Each point is reached from the start by the listed moves, each made once or not at all, plus a little noise. Is the number of moves made odd or even? Then give how often each move was made.
In the rows, 128 means zero.

Moves:
(1): [202 107 142 132 159 117]
(2): [135 166 105 150 144 125]
(3): [126 153 199 133 152 138]
Start: [114 154  94 115 110 161]
Points:
[195 174  84 137 160 146] -> even (1, 1, 0)
[113 153  94 117 111 161] -> even (0, 0, 0)
[123 194  67 139 123 159] -> odd (0, 1, 0)

Moves:
(1): [181 108 134 128 144 120 123 116 120 142]
(2): [156 193 126 112 135 118  97 121 149 120]
(3): [118 124 183 133 125 130 111 112 132 139]
(4): [136 130 118 185 116 122 149 104 138 148]
(5): [ 96 123 135 147 187 158 134 117 145 108]
(6): [137 123 135 128 115 165 127 133 130 117]
(7): [132 139 146 115 132 124 167 131 118 110]
(8): [125 127 136 137 129 134 130 186 130 131]
(9): [137 100 123 125 126 117 140 125 181 120]
Start: [127 115 138 121 106 136 137  98 148 142]
Points:
[174 105 214 176 104 126 172 109 140 170] -> odd (1, 0, 1, 1, 0, 0, 1, 1, 0)
[229 148 139 147 119  96 176  53 219 143] -> odd (1, 1, 0, 1, 0, 0, 1, 0, 1)
[172 154 159 127 190 154 106 132 173 132] -> even (1, 1, 0, 0, 1, 0, 0, 1, 0)
[183 121 199 181 163 175 127  33 244 147] -> odd (1, 1, 1, 1, 1, 1, 0, 0, 1)
[154  56 153 143 178 154 155 133 211 130] -> even (1, 0, 0, 0, 1, 0, 0, 1, 1)

Moves:
(1): [182 129 128 123 151 130 111 144 125 117 125 117 128 144 152 103]
(2): [134 165 134 126 128 108 127 120 110 125 126 127 123 149 128 141]
(3): [120 112 192 130 163 123 130 134 137 108 127 118 133 150 143 129]
(4): [132 130 129 187 117 122 120 128 125 140 101 142 120 107 125 122]
(5): [117 134 109 139 169 117 134 114 125 123 136 132 143 136 127 131]
(6): [134 140 127 126 126 161 140 122 137 121 116 134 142 126 130 134]
(7): [144 117 123 130 124 117 185 144 131 133 116 111 139 123 125 121]
(8): [110 132 124 132 126 133 123 161 130 115 130 131 153 136 111 116]
(9): [142 157 131 135 119 115 129 126 194 128 149 143 127 135 107 109]
(10): [120 143 131 117 138 135 130 145 137 188 132 112 161 123 128 147]
(11): [138 137 129 158 121 152 144 145 106 137 185 139 122 139 140 122]
(12): [146 116 132 113 126 115 137 142 110 129 132 192 150 111 161 125]
(13): [117 122 134 134 112 119 119 101 132 119 130 109 161 135 133 107]
(14): [134 106 124 131 124 135 133 128 129 145 116 135 129 167 121 129]
Start: [151 115 116 111  87 168 148  97 133 102 150 145 123 162 145 166]
Points:
[148 161 106 142 104 158 167 135 169 146 248 209 249 180 154 126] -> odd (0, 0, 0, 0, 1, 0, 0, 1, 1, 1, 1, 1, 1, 0)
[151 109  92 163  91 207 230 118 129 101 183 141 214 225 134 128] -> odd (0, 0, 0, 0, 1, 1, 1, 1, 0, 0, 1, 0, 1, 1)
[195 165 186 135 122 194 205 161 124 114 185  92 235 235 184 138] -> odd (1, 1, 1, 0, 0, 1, 1, 1, 0, 1, 1, 0, 1, 0)

Moves:
(1): [155 120 128 123 120 136 124 133 130 139 112 120 127 125 124 114 123 126
 120 134 113 136 114 135]
(2): [138 154 127 129 115 111 140 120 122 133 126 111 130 133 131 128 127 125
 121 145 135 123 139 125]
(3): [130 127 169 125 136 129 114 117 135 138 108 125 128 114 128 154 121 113
 130 130 158 132 122 136]
(4): [126 135 133 149 135 132 131 127 130 128 121 134 124 140 129 134 127 131
 134 123 131 152 123 113]
(5): [118 134 134 129 134 119 143 124 136 130 113 131 119 129 113 115 139 132
 132 131 141 134 124 131]
(6): [115 150 125 120 136 151 135 154 128 148 143 129 122 121 124 127 133 127
 119 160 133 118 135 137]
(7): [145 138 147 129 115 132 167 139 125 124 128 144 140 119 135 143 116 131
 138 126 127 104 115 140]
(8): [124 128 127 127 123 103 111 157 123 129 129 114 137 146 117 136 137 122
 145 125 130 122 118 112]
(9): [120 124 118 126 117 132 129 132 147 130 129 117 123 132 131 118 120 124
 120 126 128 132 125 130]
(10): [114 127 134 122 135 126 133 120 113 149 122 124 135 123 133 128 110 131
 122 119 120 138 135 129]
(11): [135 133 140 138 135 115 130 123 137 137 147 133 135 133 137 122 132 123
 128 125 116 138 137 136]
(12): [110 137 132 112 112 133 100 118 128 136 126 162 134 131 117 122 123 140
 119 130 120 114 124 121]
(13): [116 122 136 125 135 135 131 118 118 127 127 116 155 136 115 124 134 117
 120 132 129 125 115 125]
(14): [129 122 135 112 127 135 136 119 116 118 139 127 112 154 127 117 125 140
 138 129 124 119 126 125]
(15): [131 129 118 131 124 118 113 134 130 141 116 132 133 140 154 114 127 137
 139 138 130 120 129 132]
(16): [149 146 100 100 149 119 125 119 127 129 134 138 127 159 124 152 117 122
 126 139 132 122 130 132]
(17): [132 141 136 129 125 131 128 128 132 135 128 131 115 147 131 134 167 118
 132 115 114 120 135 134]
(18): [122 119 135 123 124 125 120 111 128 135 124 111 129 133 128 126 148 157
 109 121 125 123  92 137]
(19): [133 145 126 125 139 138 105 113 145 141 130 124 132 106 124 146 127 144
 168 120 140 119 141 107]
(20): [132 114 112 141 113 116 132 131 136 147 129 146 124 131 126 136 127 117
 135 143 133 129 120 124]
(21): [122 126 131 121 124 143 139 130 117 145 134 141 138 124 119 111 139 137
 112 111 163 146 127 128]
(22): [117 143 126 100 113 142 136 120 123 124 128 134 131 112 130 136 128 131
 139 137 130 163 128 144]
(23): [122 110 137 111 136 143 131 143 148 125 120 123 142 132 128 132 136 149
 115 137 126 127 159 117]
(24): [125 126 136 135 118 142 132 126 118 135 121 129 134 144 114 130 111 144
 134 134 129 120 153 158]
Start: [125 113 116 147 130 130 102 148 124  88 136 129 134 126 112 127 130 155
 151 149 134 140 110 116]
Points:
[ 57 120 177  92 127 172  79  98 138 178  84 186 178 137  91 130 123 206
 192 161 218 197 121  83] -> odd (0, 0, 1, 1, 1, 0, 0, 0, 0, 1, 0, 1, 1, 1, 1, 0, 0, 0, 1, 1, 1, 1, 1, 0)
[ 90 202 164 139 122 106  94 140 139 229 113 132 146 139 117 151 201 183
 197 171 212 196  98 122] -> odd (0, 1, 1, 1, 1, 1, 0, 1, 0, 1, 1, 0, 0, 0, 1, 0, 1, 1, 1, 1, 1, 1, 0, 0)
[127 160 195 126  97 176 180 159 118 204 111 183 146 112  91 139 139 154
 162 178 177 187 117 208] -> even (1, 0, 1, 0, 1, 1, 1, 0, 0, 1, 1, 0, 0, 0, 0, 0, 1, 0, 0, 1, 1, 1, 0, 1)
[107 126 229 138 111 191 137 150 149 197  98 186 181 166  64 127 194 200
 116 180 170 136  80 169] -> odd (1, 0, 1, 1, 1, 1, 1, 0, 0, 0, 1, 1, 1, 0, 0, 0, 1, 1, 0, 1, 1, 0, 1, 1)
[134 103 111 100 144 156 120 141 139 133  87 123 129 225 114  99  83 210
 157 175 123 160 150 135] -> even (1, 0, 0, 1, 1, 0, 0, 0, 1, 1, 0, 0, 0, 1, 1, 1, 0, 0, 0, 0, 0, 0, 1, 1)
[ 78 150 161 101 150 151 101 143 102 186 106 108 143 249  80 127 164 188
 143 159 197 144  78 155] -> odd (0, 0, 1, 1, 1, 1, 0, 1, 1, 1, 0, 0, 1, 1, 1, 1, 1, 1, 0, 0, 1, 0, 0, 1)
